Every row gives one point. Each copy is the shape, with its points in the same order, turned, moved and blurred by noise. Is it also mirrored, or only turned?

Shape (7 x 3):
0: -0.012 -0.027  0.024
1:  0.001  0.018  0.028
2:  0.023 -0.056  0.003
3:  0.003  0.015  0.046
4:  0.008 -0.013 -0.028
5:  0.042  0.023 -0.049
6: -0.043  0.008  0.017
Copy 1:
0: -0.024 -0.029  0.004
1:  0.022 -0.023  0.010
2: -0.052  0.005  0.029
3:  0.019 -0.036  0.020
4: -0.013  0.029 -0.003
5:  0.021  0.062  0.012
6:  0.009 -0.035 -0.032
Copy 1 is: mirrored
Copy 2:
0: -0.045  0.012 -0.011
1: -0.005  0.019 -0.041
2: -0.045 -0.042 -0.004
3: -0.026  0.012 -0.052
4:  0.005 -0.014  0.004
5:  0.047 -0.036 -0.004
6: -0.019  0.053 -0.009
Copy 2 is: mirrored
Copy 3 (7 x 3):
0: -0.014 -0.024  0.020
1:  0.027 -0.006  0.032
2: -0.026 -0.067 -0.011
3:  0.027 -0.015  0.043
4:  0.006 -0.021 -0.026
5:  0.054 -0.024 -0.059
6: -0.007  0.026  0.025
Copy 3 is: only turned

Shape (10 x 4):
0: -0.022 -0.012  0.057 -0.035
1: -0.041  0.021  0.018 -0.031
2:  0.048  0.047 -0.012  0.040
3:  0.002 -0.037  0.010 -0.015
4: -0.035 -0.004  0.002 -0.013
5: -0.015  0.009 -0.016 -0.038
6:  0.049 -0.017  0.025  0.035
7: -0.043 -0.033 -0.011 -0.017
8:  0.027  0.040  0.017 -0.009
9:  0.029 -0.024  0.012  0.012
Copy 1, 10 rows:
0: -0.031  0.041  0.018 -0.031
1: -0.009  0.044 -0.030 -0.011
2: -0.023 -0.032 -0.014  0.080
3:  0.013  0.004  0.028 -0.014
4:  0.010  0.017 -0.021 -0.016
5:  0.025  0.037 -0.014  0.010
6: -0.029 -0.041  0.040  0.030
7:  0.033  0.012 -0.011 -0.036
8: -0.027  0.021 -0.003  0.048
9: -0.005 -0.020  0.032  0.014
Copy 1 is: only turned
Copy 2, 10 rows:
0:  0.011 -0.036  0.074 -0.021
1: -0.024  0.003  0.061 -0.027
2: -0.006  0.036 -0.010  0.060
3:  0.028 -0.041  0.008 -0.021
4: -0.017 -0.013  0.026 -0.035
5:  0.009  0.019  0.031 -0.039
6:  0.017 -0.030 -0.006  0.045
7: -0.010 -0.019  0.009 -0.058
8:  0.010  0.025  0.042  0.027
9:  0.020 -0.028 -0.002  0.018
Copy 2 is: only turned
